Each row is a point. Each table stands for the endless flat space through its points: a line for two points, a plane for three, and so on. The two share one point or none. Which?

First (2 x 3):
[[-0.25  0.28  0.11]
 [-0.57  0.12  0.47]]
Second, 2 rows:
[[-0.25  0.31  0.22]
 [-0.17  0.38  0.24]]
They share: [-0.33  0.24  0.20]

First:
[[-0.41  0.01 -0.11]
 [-0.46 -0.05 -0.13]]
Second:
[[-0.44  0.19 -0.09]
 [-0.32  0.01 -0.09]]
They share: [-0.36  0.07 -0.09]

First:
[[ 0.00  0.23  0.21 -0.19]
 [ 0.06  0.21  0.15 -0.24]]
Second, 2 rows:
[[ 0.21  0.35  0.06 -0.28]
 [ 0.17  0.11  0.02 -0.36]]
They share: [ 0.18  0.17  0.03 -0.34]

First (2 x 6):
[[-0.13  0.03 -0.21 -0.21  0.00  0.34]
 [-0.09 -0.06 -0.17 -0.15  0.01  0.33]]
Second:
[[-0.10  0.21 -0.34 -0.29 -0.06  0.38]
 [-0.24  0.03 -0.16 -0.25  0.04  0.32]]
They share: [-0.17  0.12 -0.25 -0.27 -0.01  0.35]

First:
[[-0.48  0.43  0.01 -0.05  0.18 -0.10  0.29  0.13]
 [-0.36  0.29 -0.07 -0.21  0.04 -0.24  0.19  0.03]]
Second, 3 rows:
[[-0.36  0.07 -0.26 -0.24 -0.05 -0.27  0.14  0.02]
 [-0.53  0.08 -0.15 -0.44  0.12 -0.11 -0.11 -0.15]
 [-0.41 -0.02 -0.31 -0.28  0.04 -0.19  0.07 -0.01]]
They share: no point

First (2 x 9):
[[ 0.03 -0.13  0.24 -0.06 -0.16 -0.16  0.16  0.05 -0.03]
 [-0.15 -0.31  0.00  0.15 -0.28  0.02 -0.02  0.26  0.09]]
Second:
[[-0.07 -0.16  0.17  0.04 -0.20 -0.11  0.19  0.05  0.03]
 [-0.15 -0.10  0.19  0.10 -0.20 -0.13  0.37 -0.09  0.07]]
They share: [-0.03 -0.19  0.16  0.01 -0.20 -0.10  0.10  0.12  0.01]

First (3 x 11):
[[-0.02  0.34  0.09 -0.20  0.06  0.01  0.30 -0.20 -0.27  0.17  0.12]
 [ 0.07  0.34 -0.09 -0.44 -0.18  0.01  0.45 -0.08 -0.03  0.29  0.15]
 [ 0.15  0.34 -0.14 -0.57 -0.31  0.10  0.46  0.00  0.09  0.40  0.18]]
Second (2 x 11):
[[-0.05  0.32  0.06 -0.26  0.07  0.02  0.36 -0.21 -0.11  0.22  0.17]
 [ 0.13  0.38 -0.03 -0.32 -0.20 -0.01  0.33 -0.06 -0.35  0.19  0.05]]
They share: [ 0.01  0.34  0.03 -0.28 -0.02  0.01  0.35 -0.16 -0.19  0.21  0.13]

First, 3 rows:
[[-0.16 -0.04  0.01 -0.05 -0.06 -0.38  0.31  0.21  0.21 -0.08  0.07 -0.21]
 [-0.44  0.26  0.01  0.19 -0.32 -0.23  0.46  0.18  0.46 -0.05  0.05 -0.32]
 [-0.26  0.12  0.05  0.05 -0.22 -0.27  0.34  0.18  0.32 -0.09  0.07 -0.22]]
Second (4 x 12):
[[ 0.14  0.28  0.72 -0.12 -0.64 -0.10  0.34  0.27  0.41  0.05 -0.19  0.17]
 [-0.11  0.21 -0.02  0.08 -0.18 -0.19  0.09  0.13  0.13 -0.34  0.27 -0.03]
 [ 0.01  0.19  0.45 -0.11 -0.40 -0.20  0.05  0.12  0.22 -0.12  0.17  0.12]
 [-0.20  0.02  0.28 -0.16 -0.36 -0.12  0.04 -0.01  0.29 -0.13  0.17 -0.11]]
They share: [-0.10  0.16  0.21 -0.03 -0.34 -0.13  0.16  0.12  0.26 -0.19  0.11 -0.04]

First:
[[ 0.22 -0.53 -0.17 -0.41  0.39 -0.19 -0.01 -0.07  0.21  0.08  0.13 -0.31]
 [ 0.27 -0.18 -0.42  0.04 -0.06 -0.44  0.29  0.38 -0.24 -0.12 -0.22 -0.06]]
Second, 3 rows:
[[ 0.06 -0.47 -0.18 -0.31  0.04 -0.23  0.30  0.09 -0.04 -0.21 -0.01 -0.18]
 [ 0.07 -0.34 -0.45 -0.04  0.22 -0.14  0.60  0.01  0.08 -0.32 -0.10 -0.39]
 [ 0.27 -0.34  0.00 -0.49 -0.08 -0.68 -0.29  0.36 -0.38  0.21 -0.08  0.09]]
They share: no point
